Rows are points. The last column is the point's height on a tilted bowl or saddle (a function of degree 2), plus a little noise. Count its main directions that bend up, bend down and stay straight.
In the rows, zero is written as 128.

Points (15 x 4):
[[149 165 139 129]
 [126 127 126 145]
 [137 102  97 147]
 [140 111 110 142]
 [101 147  84 137]
 [147  67 151  74]
 [111 124  70 168]
 [130  88 140 116]
 [144 164 137 132]
 [173 145 111 111]
 [126 142 138 145]
 [ 81 137 108 111]
 [ 85 142 147 116]
 [117 189  95  89]
 [ 52 152 163  57]]
Directions: 1 up, 2 down, 0 straight

Points, 24 rows:
[[192 129 105 105  97]
 [118 137 141 164 111]
 [137  70 111 118 115]
 [102 151 160 134 111]
 [174 134 138 113 113]
 [117 127 117 121 124]
 [ 87 147 180 121  93]
 [124 118 132 177 106]
 [ 97 167 140 171  93]
 [109 185 141 149 110]
 [ 93 142 162 136 106]
 [133 145 127 151 120]
 [161 157 162 127 109]
 [180 145 165 178  71]
 [131 115  87 132 116]
 [106 107 148 134 119]
 [172 173 170 161  78]
 [ 93 121 132 107 111]
 [117 106  97  75  87]
 [152 137  88 180  87]
 [104 155 144 177  92]
 [134 152 119  73 108]
 [170 135 170 185  70]
 [114  95 142 174 110]]
Directions: 0 up, 3 down, 1 straight

Points (22 x 5):
[[122 103 100 177 127]
 [146  64  89  72 139]
 [126 118 117  77 158]
 [104 185 149 116 152]
 [ 95 137 110 167 121]
 [130 123 100 154 149]
 [ 76 122 117 102 131]
 [130 152 145  94 147]
 [128 135 119 131 166]
 [ 99  78  85 199  37]
 [134 146 115 106 162]
 [101  95 108 104 153]
 [101 139 137 123 154]
 [111 113 163 145 140]
 [156 110  67  83 104]
 [100  94  92 115 138]
 [121 111 105 135 156]
 [156  96  72  73 109]
 [118 142 131 101 162]
 [146 142 132 103 149]
 [ 78 131 134 165  96]
 [175 158  96 151 119]]
Directions: 0 up, 2 down, 2 straight

Points, 39 rows:
[[124 109 116  98 113 173 156]
 [150  99 126 104 109 108 142]
 [145 105 114 145 113 158 148]
 [126 121 136  84 109 160 150]
 [124 182  95 114  93 171 155]
 [130 151 125  60 114  93 168]
 [120 157 104 124 146 100 142]
 [133 159 132 160 129  83 155]
 [163 108 149 118 109 184 169]
 [119 142 140 176 119 146 149]
 [110 152  73 194  98  94 163]
 [ 97 188 102 129 103 108 151]
 [197  92  93 131 160 123 173]
 [106 140 159 129  96 132 144]
 [119 115 123 136 114 170 151]
 [125  57 128 115  94 131 148]
 [116 135  89 141 119 124 136]
 [ 84 164 176  77 154 159 147]
 [133 102 162 105 103 115 137]
 [120  97 142  95 124 184 165]
 [104 107 119 136 158 120 139]
 [153 141 145 125 145 128 136]
 [121 106 151 126 146 178 154]
 [131 131 159  98  96  86 151]
 [129 129 163 132 179 128 139]
 [159 126 142 198 194  77 198]
 [150 105 180 177 144 121 154]
 [115  93 201 126 137 141 145]
 [180  98  78 145 133  80 172]
 [126 134 111 150  93 160 153]
 [ 81  59 121  71 168 139 192]
 [141 192 115 122 122 126 141]
 [125  84 154 116  64 112 153]
 [161  93  77 119 128 116 148]
 [137 141 117 110 131 135 135]
 [128 134 131 197 165 101 160]
 [ 96 166 111 146 135  98 145]
 [107 146  91  96 113 135 146]
 [ 82 103  85  64 107 144 185]]
Directions: 4 up, 0 down, 2 straight

Points (66 x 9):
[[ 98 110 107 150 166 173 166 122  96]
 [154 116  83 160 123  87 136 139 153]
 [ 79 109 149 121 143 143  96  87 178]
 [169 129 105 117  90 160 155 131 101]
 [109 108 155 106 123 117 129 118 146]
 [116 142 152 127 187 146 142 106 104]
 [174 133 125 119 158 165 106 110 149]
 [106 133  63 140  69 110 151 115 124]
 [134 179 169 111 119 129 142  90 164]
 [159 155  87 178 185 141 149 126 119]
 [ 88 144 114 182  65 154 122  73 132]
 [113 158 152 171 125 146 182 138 143]
 [132 107 151 141 155  95 152 152 140]
 [159 117  78 171 129  93 118 172 176]
 [119 133 156 120  97  98 185 130 166]
 [119 108 143 114 127 152  97  82 160]
 [153  94 173 184 124  95 166 117 158]
 [150 148 128 141 130  75 136 171 147]
 [145 126  69 143 121 172 133 151 105]
 [174 155 120 114 181 133 132 131 136]
 [146 118 194  91  87 109 132 181 190]
 [136 124  94 141  92 153 143 138 105]
 [152 160 114 189 112 116 170  94 132]
 [134 155 123 161 194 172  99 116 125]
 [174 139 156  79 177 125 107 130 174]
 [184  94 159  86  90 144 171 101 162]
 [158 121 104 139 121 140 126 133 128]
 [106 171 163 133 188 121 134 183 125]
 [116  86 111 180 146 112 220 131 197]
 [ 93 128 139 184 141 111  80  80 149]
 [136 142 148 152 114 194 128 114 120]
 [ 99 115 153 107  98 162 121 159 136]
 [128  48 138 145 116 194  77 113 219]
 [135  95 126 152  93 191 112 101 133]
 [108  98 159 112 144  92 111  87 138]
 [178 126 135 135 171 176 156 167 112]
 [134 120 144 157  65 107 100 114  94]
 [140 169 109 121  96 147  96 119 119]
 [100  98 127 160  98 160 146  92 142]
 [153 180 142 149 162 131 152 130 140]
 [ 84 161 155 126  97 122 134 160 150]
 [ 84  95  99 144 174 156  91  97 167]
 [159 132 155 186 116 149 135 119 144]
 [131 167 108 195 156 122 133 107 130]
 [119 162 188 181 111  88 158 118 137]
 [186 168 119 111 176 128 147 104 165]
 [121 150 141 143 140 105  95 152 130]
 [104 115 126 121 110 126 140 144 134]
 [168 136 116 133 109 161 111 122 128]
 [142 117 121 140  66 143 129 116  94]
 [133 135 185 121 153 136 159  52 150]
 [ 92 119 109 119 119  78 100 120 130]
 [166 111  93 109 155 141 113 120 140]
 [168 124 147 167 126 119  72 161 186]
 [163 177 139 126 150  80 152  93 152]
 [102 120 145 114 181 132 142 121 107]
 [112 127 124 149 101 159 162 167 122]
 [112  92  94 119 141  57  88  91 132]
 [117 103  92 173 120 117 128  95 149]
 [112 110 127 111 153 119 116 156 127]
 [119 153 102 178 163 129 136 120 120]
 [ 68 140 188 107  87 115 111  91 184]
 [ 98 134  88 136 152 104 133 104 132]
 [123  67 151 162 122 148 168 154 176]
 [ 99 104 144 171 150  96 115  90 122]
 [160  50 130 158 121 106 138 121 191]]
Directions: 5 up, 2 down, 1 straight

Points:
[[148  92 197 142 116 135  83 127 156]
 [ 66  93 153 113 110  75 180 114 185]
 [129 169 117 104 110 132 140 135 137]
 [125 153 125  97  79  82  89 121 164]
 [142  87 151 131 121  75 116 145 146]
 [ 90 138  80 147 157  98 146 109 161]
 [ 71 140 134 210  84 149 115 131 174]
 [ 98 108 137 126 180 150 110 160 159]
 [ 99  99 102 172  60 159 117  92 167]
 [126 137 147 189 198 154 137 131 167]
 [127 174 121 124 150 110 118  85 141]
 [ 94  89 211 139  81 131  95 143 184]
 [191 138 148 129  78 123 147 108 141]
 [104 164  52  89 152 101 144  84 185]
 [123 121 118 119 142 169  93 204 173]
 [123 120 113 119 180 165 105  84 148]
 [142 118 101 120 130 107 133 187 156]
 [174 128 132 117 177 111 163 129 136]
 [130 120  86 170 125 132 141  80 150]
 [120 107 133 145 114 128  96 116 135]
 [130 118 122 125 166 170 124 143 141]
 [144 127 131 138  80  92 139 133 152]
 [112 136 138 133  85  98 146 153 155]
 [138 153 155 176 114 112 138 119 143]
 [105 147 102 150 116 144 167 133 141]
 [118  77 134 158 145  38 150  50 195]
 [161 111 152 118  90  92 161 123 145]
 [119 174  57 113 126  79  84 141 202]
 [146 135 136 126 105  95 122 145 142]
 [120 151 124 157 202 122 154 120 158]
 [ 88 154 104 130  95 126 132 139 146]
 [ 77  63 121 164 135 128  87  94 148]
 [144 148 116 151 121 117  75 128 155]
 [205 177 194 143 117 109 115 110 153]
 [ 95 162 126 130 180 154 123 101 146]
 [101 176  58 105 100 159 145 177 180]
 [132 114 109 110 151 164 112 124 133]
 [160 116 117 170 109 134 160 123 141]
 [156 109  93  91 142 117  75 118 142]
 [106 151 119 125 155 142 164 106 139]
 [ 96 140 141 106 116 213 123 128 165]
 [ 90  99 102 114 137 201 123 134 159]
 [111 173 150 138 146  60 129 127 161]
 [128 131 109 119 135 110  78 154 151]
 [133 112  93  99 151 159  94 108 139]
 [147 106 148  98  99 139 150 139 132]
 [150 162 112  82  81 142 110 107 152]
 [165 169 142  53  84 129 150 183 168]
 [142 136 103 124 138 123  99 136 139]
 [ 79 114 128 117 184 113  96 115 151]
 [171 109 142 159 138 136 183 126 137]
 [117 120  91 103 168  97 101 152 158]
 [148 107 112 119 146 124 166  86 137]
 [157 106 128 117 173 163 139 129 133]
 [180 140 135 116 164 176 119  86 140]
 [139 130 120 149 126 138 105 137 137]
 [164 110 104 140 115  80 106 103 155]
 [134  71 135 182 142 103 138 146 162]
 [155 213 145 115 148 170 106 155 151]
 [117 143 114  91  73 102 110 173 174]
 [177  98 151 141 145 134 135 135 127]
 [145 112 124  61 126 106 122 140 139]
 [156 143 118 135 138 106 129 117 135]]
Directions: 6 up, 0 down, 2 straight

Points:
[[112 132 144 171 101 122 112  98 106]
 [150 170 158  75 148 100 146 107  98]
 [140 145  72 147 119  97 102 106  90]
 [128  85 115 123  97 138  76 122 101]
 [ 87 146 113 124 100  94 154  88  98]
 [148 128 180 174 179 142 113 138 117]
 [135 109  59 107 115 152 118 155 100]
 [191 133 142 149 197 119 110 123  96]
 [111 156 164 149 148 144 114 140 113]
 [131 123 164 131 132 125 141 121 124]
 [129 111 163 151 139 107 110 131 118]
 [144 162 109 165 109 131 161 101 105]
 [ 91 126 118 129 144 110 130 107 110]
 [153 112 122 123 189 154 146 119 121]
 [115 141 135 146 128 124 141 100 118]
 [195 158  80 111 108 143  80 133  94]
 [ 97 128 121 128 104 161 110 122 108]
 [202 128 142 110 165 112 144 131  97]
 [148 122 152 115 134 176 162  99 122]
 [127  87 115  77 172 160 134 119 105]
 [136  96  91 152 132 149  97 111 112]
 [127  95 176 131 111 160 142 179  89]
 [199 101 126 130 110 104  88 127 102]
 [164 134  97  68 130 165 121 120  98]
 [ 59  81  94 169 169 172  85 139  80]
 [ 95 143 174 197 113 115 117 141  86]
 [192 141 139 136 157 132  84 182  99]
 [116 180 130 140  68  75 111  74  83]
 [163 108 129 170  90 169 187 104 102]
 [133  84 127 150 158 118 136 129 130]
 [141 141 121 107  77 137 194 191  72]
 [151 141 136 133 112  79 113 141 104]
 [158 139 189 148 171 140 149 144 119]
 [108 169 102 110 125 151 140 123 108]
 [114 135 168 143 101 105 115 145 103]
 [ 63 124  97 118 153 140 119 125  92]
 [168 109 104 117 142 120 157 142 113]
 [140 141 135  93 101 103 119  75 109]
 [134 146 101 209 119 162 178  71  89]
 [127  93 131 117  62 157 170 169  72]
 [125 150 150 180 157 177 122 142 117]
 [ 87 130 160 212 120  95  88 161  71]
 [110  96  80 155 146 144 117  53  86]
 [197 122 153 150 121 110 149 132 107]
 [165 181 136 145 135  82 151  69  75]
 [146 139 118 138 134 143 114 142 120]
 [128  66 160 180 132 101  72 162  96]
 [102 146 146 139 110  99 165  58 108]
 [134 131  96 132 106 113 144 130 113]
 [155 109 130 105 129  69 112 140  99]
 [151  92 186 145 136 153 134 128 113]
 [115 158 118 115 144 108 147 111 105]
 [117 103  97 126  95 166 141 132 109]
 [170 108 150 137  94 118 113  88 112]
 [101  90 115  86 138  49 144 172  71]
 [ 91  96 150 101 198 115 102  72  93]
 [ 77 153 125  75 144 112 107 140  88]
 [139 172  94  82  92 132 108 135 101]
 [118  89 166 158 147 193 126 144 110]
 [142  71 115 110 181 132 141 137 116]
 [167 168  76 124 168 171 129 119  93]
 [ 91 119 113 125 118 145  99  92 102]
 [145 158 107 132 169  94 138  84  78]
 [123 135 113  81 151 176 129 148 113]
 [149 130 141 108 149 125 149 105 120]
 [192  68 123 109 145 129  81 125  89]
 [156  88 124 142 108 111 146 113 124]]
Directions: 0 up, 5 down, 3 straight
